Each point is reached from the start by the listed moves, each made once or not at all, plus a little noise. Say if it took an odd or an even number of moves. Then give how often each move was made.
(in the rows, 128 means zero)

Moves:
(1): [147  96 184]
(2): [ 67 109 103]
(3): [173  57 124]
Start: [132 152 136]
Points:
[151 123 193] -> odd (1, 0, 0)
[121  60 104] -> even (0, 1, 1)

Moves:
(1): [139 119 148 122 105 137 135 127 144]
(2): [136  98 129 147 136 152 102 141 173]
(3): [160  97 116 154 142 156 150 163 129]
(4): [134 122 100 144 120  92 147 110 116]
(5): [ 98 113 153  99 142 110 162 142 101]
(6): [159 112 111 108  95 120 134 123 122]
(7): [143 152 135 133 147 116 117 132 104]
(8): [118 111 124 137 122 139 122 131 118]
Start: [106 110 141 116 124 127 125 121 121]
Points:
[145  84 142  85  68 129 135 117 129] -> even (1, 0, 0, 0, 0, 1, 0, 0)
[102  81 157 110 122  80 170 123  62] -> odd (1, 0, 0, 1, 1, 0, 1, 1)
[126  77 117 168 135 113 103 118 113] -> even (0, 1, 0, 1, 0, 0, 1, 1)
[171   7 133 135 107 132 169 165 105] -> even (1, 1, 1, 1, 1, 1, 1, 1)
[135  45 120 124  95 153  97 136 152] -> odd (0, 1, 0, 0, 0, 1, 0, 1)
[ 81  65 182  90 107 129 159 140  99] -> odd (1, 0, 0, 0, 1, 0, 0, 1)

Moves:
(1): [109 149 161 132 144 177 112 116 130 147 129 113 125  95]
(2): [132 121 111 112  99 128  96 118 133  97 106 119 111 166]
(3): [133 111 138 155 151 139 128 121 125 168 143 128 124 115]
(4): [137 119 128 135 122 133 119 146 121 129 150 107 119 120]
(5): [108 126 119 117 124 106 146 130 113 120 141  94 116 164]
(6): [127 150 120 121 126 121 110 111 120 145 124 104 131 133]
(7): [148 127 112 126 136 146 120 125 124 129 140 131 104 127]
(8): [138 128 120 142 128 130 136 104 108 131 149 126 162 146]
(9): [147 138 122 122 119  97 110 115 158 102 127 134 143 153]
(10): [123 138 139  80  96 125 118 125 131 139 131 123 147 150]
(11): [124  87 100 130 136 151 130 146 153 108 147 123 112 126]
(12): [134 117 144 114 137 128 143 133 120 125 115 108 129 119]
Start: [128 150 129 164 122 147 124 140  84 141 124  99 138 129]
Points:
[120 150 149 130  93 149  81 129  92  98 120   7 116 180] -> even (1, 1, 0, 1, 1, 0, 0, 0, 1, 0, 0, 1)
[ 86 188 148 147 124 174 113 112  64 166 136  24 132 134] -> odd (1, 0, 0, 0, 1, 1, 0, 0, 0, 0, 0, 0)
[100 109 110 145 111 209  90 151  95 104 162  18  79 157] -> odd (1, 1, 0, 1, 1, 0, 0, 0, 0, 0, 1, 0)

Moves:
(1): [137 132 154 138 118 133 138 107 123 126  88 125 117 137 136 113 121 122
 131 119 124]
(2): [116 117 106 114 128 126 121 112 148 113 129 141 118 111 139 150 134 118
 135 129 148]
(3): [100 147 152  54 128 106 132 108 116 167 113  91 111 151 136 102 151 139
 136 113  98]
(4): [127 135 124 151 118 132 115 112 135 124 109 125 145 134 139 128 117 123
 118 118 128]
(5): [120 113 138 128 126 133 128 131 127 134 139 129 104 126 123 105 139 132
 126 129 112]
(6): [137 130 126 145 117 130 118 117 124 135 116 131 127 117 122 132 122 134
 124 131 118]
(7): [108 100 131 123 124 110 143 161 109 118 140 159 133 129 129  94 133 120
 154 136 126]
(8): [146 133 146 144 130 152 129 136 130 148 114 138 136 126 127 115 126 125
 129 132 114]
(9): [138 168 133 144 114 104 114 148 149 141 116  75 129 147 137 118 121 152
 137 116 141]
(10): [124 121 113 149 118 125 143 160 156 117  98 136 153 137 139 121 118 129
 112 118 114]
(11): [133 121  97 118 122 112 126 141 105 146 156 128 127 121 123 143 140 115
 127 121 144]
(12): [127 138 127 141 116 142 117 146 158 135 133 131 126 143 110 143 124 129
 151 125 146]
(13): [122 117  92 121  82 122 121 133 149 118 138 131 133 140 137 104 143 158
 108 130 117]
(14): [119 125 130 105 130 116 126 121 130 137 135 120 112 133 133 141 119 125
 134 133 147]
(15): [132 111 116 137 119 124 135 135 130 137 124 129 152 137 136 138 126 125
 146 109 128]
(16): [138 144 139 125 132 108 118 137 133 114 133 122 127 130 139 142 120 120
 121 129 127]
(17): [137 134 123 118 113 152 127 131 133 142 109 106 134 132 126 127 115 131
 135 117 108]
(18): [119 135 136 150 106 120 119  82 112 125 133 128 117 106 138 152 146 115
 125 151 149]
Start: [130 148 108 139 122 133 127 143 129 102 115 128 126 106 135 147 132 119
 107 125 144]
Points:
[ 58 119  49  59  45  57 105 197 185 117 128 135 107 151 171 112 163 114
 123  97 145] -> odd (0, 1, 1, 1, 1, 0, 1, 0, 0, 1, 1, 1, 1, 1, 0, 1, 0, 0)
[113 187 174 120  52 127 134 200 175 193   7  63 100 176 143  49 115 147
 168  83  81] -> odd (1, 0, 1, 0, 1, 1, 1, 1, 1, 1, 0, 1, 0, 1, 0, 0, 1, 0)
[144 162 107 212  19 129 113 198 188 123  55 119 172 173 161  77 119 148
 154  85 143] -> even (1, 0, 0, 1, 0, 0, 1, 1, 1, 0, 0, 1, 1, 0, 1, 0, 0, 0)
